Every row gives one point. Before rounding, the points of a table are all equally far from one centre. They may lie mostly on one side of it. Write the centre, to within rounding.
In the rows, zero is written as 128.

Points (7 x 3):
[[ 81 172 155]
 [ 74 156 162]
 [ 70 133 161]
 [ 79 168 132]
 [123 183 125]
 [140 127 186]
 [ 78 168 154]]
Centre: [116 139 145]

Points:
[[144 105  87 181 142  31 103 123 131 126 138 130]
 [ 93 167  85 183 115  88  61 141 105 140 113 120]
 [113 124 114 164 115  54  60 127 140 103 143 112]
 [131  79  84 165  92  79  68 151 170 130 134  95]
 [118 126 126 115  97  63  85  72 178 133 115 132]
 [167  97 101 129 122  73  73 117 175 111  97 114]
 [166 114 115 135  88  25 134 135 131 134  81 125]
 [111 159 129 186  83  96  44 134 120 165  96 141]
 [156  99 160 169 113  95  46 150 129 168  91 116]
 [100 110 122 167  61  75  94 170 143 113 120 101]
 [158 144 146 155  76 109  51 125 110 126  80 157]
 [120 157 120 127  75  74  48 122 123 169  67 120]
 [ 96 141  74 156 109  51  96 117 118 148  53 131]
 [153 111 134 137  50  91  47  92 115 125 118 120]
 [102 132 123 162  70  91  65 148 167 151  72 119]]
Centre: [129 109 105 133 104  99 104 131 117 159 119 143]

Points:
[[ 75 106 129  82 124 119  49  55 184 150  64 138  80  76 129 113  97 104
  124 128  67 160  94  77]
 [101  92 160 112 122 139  82  97 113 185  90 106  80  73 141  85 173 138
   90 142 101 129 122  88]
 [ 97 120 151  45  95 103  87  77 191 143  92 113 138  73  95 127 100 173
  133 121 107  77 137 114]
 [ 65  73 151 100 123 122  62 115 173 159 104 116  95 122 127 141  39 122
  124  55 130 143  85  66]
 [ 95 111 129 104  84 107  86  76 180 157 116  92 103  83 133  92  94 110
  152  97  76 105 101  42]
 [103 139 109  81 102 105  84  64 185  78 125 152 133 115 102 143  83 123
   98 106  92 131  87  67]
 [111 134  98  99 129 114 116  62 153 158  68 108 101 113 115 132 108 133
  159 122  96  96 117  73]
 [147 130 116 129 110 133  54 116 139 121  95 104 129  78 145  97 123 132
  115 124  88 167 133 126]
 [ 76 143 146  52 119 126 104  59 171  98 112 114  93  68 125 142 108 144
  131  69 101 154 102  76]
 [145 122 132 104 121 147  72  52 138 167  68 136 113  98 148 124 103 150
  164  90 118 127 166  91]
 [ 48 105 113  98  69 135  74 100 128 170 107 124  80  86 159 138  91 184
  106  71  78 139  84 102]
 [ 74 105 129  92 105  86  79 122 113 151  76 121  68  78 108 121  81 172
  123  78 105 107  82  90]
 [ 79 116 121  93  99 129  74  33 164 170 142 160 124  90 162  98  77 133
  132  98  96 153 155  56]
 [ 52 105  97  63  85 128  87  46 176 148  95 111  88  46 139 109 133  96
  114  74 110 148 123  95]
 [ 82  89  72  97 100 124  92  58 140 150  97  98  63  97 167  88 110 124
   99 108  86 142  92  65]
 [ 79 127 135  41  79 114  94 121 135 155  94 138  98  84  84  92 115 152
  127  92 107 149 122  70]
 [117 132 131  96  80 133  87  50 157 146  80 108  86 105 121 145  90 144
  113 106 122 176 102  87]
 [120 105 156  96 126 122  63 101 145 144 102 116 106  89 134 137  73 131
   80  85  81 178  98  48]
 [104 111 120  87  84 180 112  85 167 128 117 115  88  94 178 108  65 134
   91 135 125 112 119  37]
 [109  88 104  85  71 119 118  78 159 142 124 132  87  82 129  99 133 158
   86  85  92 131  97  49]
 [ 99  92 134 108  80 144  77 116 194 167  93 101  95  58 175 107  94 121
   79  72  98 126 141  99]
 [128  89 129 102 104 101  60  69 174 156 112 101  76  67 152 113 102 168
  143  92  94 138  90  71]
 [103 104 125 103  86 119  78  48 144 137 127 136  43 118 150 109  97 153
   95 103  92 112 141  51]
 [ 92  86  98 100 102 129 106  63 178 136 104 118  89  83 186 153  85 131
  112 125  54 123  87  81]
 [111  98 107  48 116  99 114  59 165 161 101 100 102  60 115 127  72 139
   92 137  76 119 109  80]
 [133  89 114 128 100 149  81  55 188 145 127  91 134  87 154  79  89 129
   72 106 158 144 126  94]
 [109  82 140 116 112  98  96  37 162 122 116 108  89  84 125 110 128  86
  114  60  86 160 112  97]
 [113 133 140  69  99 113 115 117 171 201  99 124 106  87 153 107  96 134
  121 115 106 133  72  60]
 [ 90 101 121  68  67 152 118  99 139 151 100 181 106 114 104 141  97 125
   68 126 130 165  95  68]
 [129 111 114  94  82 127  67  96 149 166 137 100 131  83 130 143  70 169
  123  81  70  78 106  55]]
Centre: [ 92  95 132  76 126 157  67  86 135 142 132 139 115 101 132 112 103 114
 112 104 117 100  98 122]

Points (30 x 24):
[[148 144 126 188 139 146 209 133 143 106 160  88 177 161 172 167 132  66
  108  96 121 112  93  75]
 [102 172 160 174 161 113 192  89 116 150 145 133 196 151 158 204 135 145
  119 162 137 159 101  82]
 [ 75 149 114 190 106 123 180  98 129 154 184 118 141 176 158 192 158 102
  115  93 147 150 123  86]
 [ 73 129 130 124 112 157 213 118 111 171 144 109 189 173 120 168 134  86
  118 106 144 174  88  88]
 [ 90 135 123 133 158 149 187 127 187  99  76 120 159 156 151 183  98 147
   95  80 181 110 122  97]
 [131 122 123 150 114 126 201 110 114 107 137  43 162 108 173 236 135 140
  123  69 128 115 105 141]
 [ 89 137 149 171 125 158 171  98 177 126 146 107 241 107 137 150  85 123
   73 129 132 168 120  90]
 [142 123 167 182 146  74 157 126 110 103 147  83 182 141 170 183 175  77
  117  86  94 139 123 144]
 [106 115 152 164 123 155 153 106  96 160 168 134 191 160 132 199 181 129
  132 148 133 133 131  90]
 [100 113 191 218 141 144 199 109 144 121 145 108 148 137 122 200 149 144
  100 121  79  87  94  64]
 [151 155 121 181 113  99 142 143  77  99 118 110 180 144  96 193 125 148
   47 113 114 155  80 103]
 [ 94 139 161 131 134 127 198 114 109 131 157  72 234 122 153 173 122  72
  112 113  91 175  99  81]
 [101 107 165 132 108 121 173 124 121 119 119 131 158 180 141 227 113 140
  113 118 167 131 126  53]
 [100 162 152 156 168 145 184 104 155 153 158 102 176 104 222 175 147 172
  145 112  99 135  80  51]
 [168 139 132 183 170 147 160  93 162 105 133 121 172 124 177 195 118 125
  155  84 188 160  71  67]
 [ 64 119 137 151 165 161 173  86 148 107 152 128 174 159 152 228  77  94
  164 138 142 141  84  53]
 [124 105 179 126 167 156 130 125 143 127 167 104 170 179 149 190 100  98
  128 129 193 106 115 112]
 [100  73 102 146 100 124 200  98 170 127 167 141 191 169 119 183  96 110
  149  71 147 120  67 104]
 [124 154 130 149 153 123 149 131  99 114 143 116 239 141 120 202 101 119
  107  92 149 146  98 119]
 [ 81 119 133 183 167 168 166 121 109 164 188  87 177 128 120 194  69 133
  145 124 149 117  53  87]
 [115  89 117 186 189 121 179  81 117 130 124 121 177 122 155 224  85 134
  142  88 140 118 100 109]
 [132 107 164 128 131 145 189  60 115 141 122  91 187 161 148 161 131  62
  121  85 139 106  98 134]
 [ 96 149 151 173 126 112 208 124 124 169 190 145 136 145 155 185 101 123
  103 113 180 175  92 115]
 [ 91 109 154 173 153 151 226 115 138 144 129 151 161 166 151 157 109 145
  127  97 115 152 111 143]
 [131 155 117 136 156 127 169  91 142 174 156 167 182 120  94 217  46 130
  154 100  87 115 108 128]
 [145  85 143 160 157 153 190  87 143  97 151 129 202 154 156 180 109 155
  141 146 111 167 117  72]
 [110 138 185 200 114 117 158 118 137 114 174 116 203 160 158 219 151 126
  141 135 124 103  77 123]
 [ 93 123 176 121 201 165 145 108 138 197 179 121 138 128 154 197 104 112
  121  68  93 151 106  97]
 [140 112 152 122 164  79 176 108 177 129 148 125 170 140 120 236 116 155
   93  93 177 156 136 108]
 [102 157 159 121 131 116 205 200 131 117 184  81 140 158 165 198 165 161
  147 122 113 131 116 113]]
Centre: [110 132 124 124 127 111 135 116 167 119 130 105 115  90 118 158 129 111
 131 142 108 138  74 108]

Points, 31 rows:
[[128 107  95  99  99 122  94 173 118 136 134 151 186 171 165  73 193 177
  101  99 166  59 131 126]
 [155  82  90 115 103 129 191 113 121 142 138 107 168 156 181  62 160 148
   56  99 169 104 102 151]
 [107  83  76 148 123 154 138 116 103 139 126 172 140 156 134  84 207 127
   92  79 167  72 132 118]
 [136  97 103 107  89 179 152 157  75  77 133 140 139 138 110  96 204 120
  119  91 168  99 133  77]
 [148 102  88 130  75 151 179 151 107 134 145 115 174 182 187  88 195 200
  102  82 183  78 115 130]
 [125  64 106 123  84 152 139 171  51 145 142 129 173 160 182  86 164 157
  103  77 172  82 148 111]
 [167  59  96 117  76 129 131 164 110 129 105 161 131 170 166  73 174 141
  109 112 167  83 152 133]
 [130 112 135 125  81 158 166 147 124  92 121 164 162 167 189 102 163 164
  157  75 142  59 158 138]
 [173  96  76  87  68 156 113 123 127  99 129 137 188 121 164  64 193 175
   94 105 194  81 136 102]
 [173  93 136  91  75 121  94 144 105 105 120 116 161 167 180  67 162 148
  126 108 173  66 197 154]
 [126  90 122 126 122 146 152 166 127 143 118 141 170 143 131  93 174 167
   98  52 156  59 154 108]
 [155 118 106 154 110 148 129 171 105 135 165 103 156 176 130  64 192 183
  121  72 114  69  93 133]
 [150 106  85 143 120 117 141 144  44  98 155 117 162 155 177  93 201 152
  120  72 177  58 130 105]
 [162  93  65 156 107 120 149 150  75 139 111 103 172 186 183  85 169 184
   76  87 157  85 115 122]
 [146  90 157 124  75 197 160 141 108 156 134 135 178 153 169  53 163 162
  118 103 182  62 120  87]
 [124 139 128 129  97 119 159 161 104 126 101 113 119 132 214  69 193 183
   87  72 149  90 146  85]
 [160 116  86 134  90 132 141 153 135 127 135 104 156 124 162  48 197 184
  112 119 149  42 117 161]
 [123 119 110 154 152 136 124 142 141 140 171  79 157 157 176  52 132 141
  104 109 153 122  81 153]
 [133  76 133 139  81 128 163 160 115 131 121 105 158 167 138  78 169 200
   76 109 205  85 114  55]
 [152  86 124 150  80 187 189 152  90 164 134 111 154 163 174  65 154 152
   89 108 148  80 143 165]
 [166  89 100 155 160 136 120 163 118 184 138 120 172 128 134  66 142 146
  105 120 155  91 142 115]
 [ 76 102 119 135  92 145  99 160 141 129 163 107 188 147 174  78 157 175
  102  83 207 116 132  92]
 [143  96 107 139  76 184 193 139 114  95 163 123 170 142 183  79 207 129
  100 128 168 104  79  94]
 [161  78  92 109 134 152 155 161 102 111 147 128 178 139 178  72 181 158
   81 130 180  72  82  98]
 [138  54 110 119 108 154 155 165  84 122 129 138 179 159 150  56 170 174
  116  90 164  83 146 120]
 [166  94  70 119  87 153 120 155  93 141 147 109 154 157 173 102 201 154
   96  86 192  75  87 138]
 [101  70 145 145  90 134 142 172 128 123 156 108 193 200 149  57 184 179
  126 112 152  77 128 117]
 [154  74  99 147 104 140 171 127 115 152 163 132 135 155 177 121 202 164
   91  75 177 111  94 156]
 [130 106 121 123 127 201 143  98  79 158 128 132 149 151 181  59 162 126
   90  89 198  70 156 140]
 [165  96  95  90  54  97 125 171  79 137 142 114 151 125 122 112 188 200
  132 122 159  83 134 129]
 [151 104 108  99  88  86 131 144 131 124 168 142 193 139 160  90 166 123
  113  78 156  88 108 140]]
Centre: [134 120 122 128  98 149 123  97 111 117 157 102 137 156 156 117 157 163
  97 140 133  95 147 101]
